Each row of a before or after table is a point. The points were changed in one or more steps. Then noise was added and the rows were shuffled. The steps act on columns, c1 being the first. Name the steps. A step turns or swaps two columns, mirrors them in a line or flattens them onto one, adds a multiple of one to another, or multiplies or shifts one. Angles are multiples of 10 degrees, from the lower column toward the higher: turns from -170 to 170, lines from 10 to 170 but not 90. Use the fewest steps. Two steps may share a column if one is a turn and the other turns, adds or multiplies; they go together, in the order done. Otherwise the lowest column goes first.

Before (11 x 2):
0.045,-0.064
-0.003,0.032
0.007,-0.012
0.055,-0.032
0.025,-0.022
0.021,-0.013
0.012,0.035
0.028,-0.008
-0.097,-0.035
-0.046,-0.046
0.012,0.000
After, 11 rows:
0.010,-0.003
0.027,-0.010
-0.001,-0.001
0.024,-0.008
0.011,-0.005
0.029,-0.011
-0.026,0.010
-0.075,0.027
-0.013,0.006
0.060,-0.023
0.059,-0.022
Steps: flatten c1 and c2 onto the line at 160 degrees

Before, 9 rows:
-0.021,0.022,-0.062
-0.003,0.069,-0.001
-0.036,-0.038,0.018
-0.028,-0.032,-0.021
0.034,-0.034,-0.020
-0.011,0.057,-0.001
-0.004,-0.030,-0.009
0.013,0.054,-0.026
0.034,-0.033,0.039
After (9 x 3):
-0.005,0.034,-0.002
-0.033,-0.073,-0.019
-0.012,0.013,-0.003
-0.020,-0.018,-0.065
0.014,0.014,-0.028
0.032,-0.073,0.040
-0.005,-0.074,-0.004
-0.038,-0.078,0.022
0.035,-0.075,-0.021
Steps: shift c2 by -0.040

Before (14 x 4):
-0.017,-0.024,-0.022,-0.016
-0.015,-0.010,0.002,0.019
0.016,-0.042,-0.033,-0.042
0.013,0.031,0.016,-0.008
0.039,0.039,0.044,-0.029
0.012,0.003,0.077,0.002
0.028,-0.001,0.055,-0.003
-0.042,0.054,-0.060,-0.007
-0.001,-0.021,0.033,-0.045
-0.047,0.017,0.033,-0.028
-0.032,-0.041,0.016,0.020
-0.081,-0.024,0.048,-0.038
-0.046,0.024,0.033,0.019
-0.032,-0.015,0.023,-0.006
After (14 x 4):
-0.041,-0.007,0.043,-0.022
-0.047,0.054,-0.001,-0.011
0.001,-0.036,0.014,-0.053
0.020,-0.001,-0.082,-0.043
0.034,0.021,0.037,-0.018
0.038,-0.037,0.011,-0.031
0.010,-0.005,0.028,-0.031
-0.016,-0.034,-0.008,0.010
-0.006,0.032,-0.005,-0.023
0.007,-0.012,0.051,-0.085
0.026,0.006,0.003,-0.003
-0.045,-0.058,0.009,0.018
-0.005,-0.053,0.055,0.009
-0.014,-0.034,0.044,0.023
Steps: mirror c1 and c4 in the line at 60 degrees; mirror c2 and c3 in the line at 110 degrees

Before, 12 rows:
-0.018,0.013,-0.015,-0.010,0.006,-0.017
-0.018,0.006,0.005,0.011,-0.004,0.016
-0.014,0.016,0.005,0.007,-0.042,0.001
-0.030,-0.034,-0.050,-0.043,0.025,0.019
0.001,-0.051,0.002,0.002,0.036,0.066
-0.026,-0.001,-0.030,-0.028,0.044,-0.005
0.009,-0.038,0.014,0.012,-0.009,0.039
-0.028,-0.056,0.011,0.034,-0.020,0.055
-0.002,0.005,-0.006,-0.035,0.006,-0.021
-0.025,0.036,-0.014,-0.049,0.002,0.005
-0.023,0.015,0.029,-0.031,-0.013,-0.025
0.015,-0.038,-0.006,0.011,-0.001,0.042
After (12 x 6):
-0.034,-0.030,-0.065,-0.109,0.040,0.018
0.006,-0.018,0.007,0.028,0.008,0.016
0.013,-0.018,-0.019,-0.026,-0.007,-0.017
-0.037,0.009,0.018,0.031,0.018,0.040
-0.038,0.014,-0.008,0.028,0.028,0.042
0.015,-0.024,0.036,-0.077,-0.031,-0.025
0.000,-0.026,-0.039,-0.068,0.040,-0.005
-0.053,0.001,0.003,0.004,0.084,0.066
0.004,-0.003,-0.008,-0.087,-0.009,-0.020
-0.058,-0.028,0.014,0.084,0.018,0.055
0.036,-0.024,-0.019,-0.122,0.005,0.004
0.015,-0.014,0.006,0.017,-0.040,0.000
Steps: swap c1 and c2; multiply c3 by 1.3; multiply c4 by 2.5; add 0.7 times c6 to c5

Before (8 x 8):
0.017,0.023,0.023,-0.007,-0.013,0.018,0.003,-0.063
0.081,0.034,0.002,0.034,0.015,-0.058,0.030,0.009
-0.025,0.030,0.004,-0.029,-0.043,0.049,-0.030,0.027
-0.022,-0.041,0.023,-0.005,-0.018,-0.039,-0.016,0.008
-0.035,-0.012,-0.033,0.003,-0.029,0.016,0.033,0.020
0.040,-0.075,-0.051,0.027,0.063,0.021,0.036,0.027
0.015,0.014,-0.006,0.041,0.072,0.036,0.002,0.005
-0.009,0.025,0.014,-0.024,0.014,0.043,0.035,0.021
After (8 x 8):
-0.034,0.015,0.012,-0.030,-0.042,0.065,0.030,-0.032
0.053,0.069,-0.026,0.035,0.015,-0.072,0.009,0.028
0.002,0.019,-0.008,0.042,0.071,0.017,0.005,0.002
0.056,-0.055,-0.061,0.026,0.068,0.007,0.024,0.038
0.007,0.031,0.014,-0.008,-0.010,0.021,-0.065,0.000
-0.015,0.019,0.016,-0.024,0.014,0.051,0.019,0.034
0.011,-0.044,0.031,-0.003,-0.022,-0.038,0.008,-0.017
-0.031,-0.033,-0.018,0.003,-0.030,0.015,0.026,0.034
Steps: turn c1 and c3 by -20 degrees; turn c1 and c2 by 30 degrees; add -0.5 times c4 to c6; swap c7 and c8
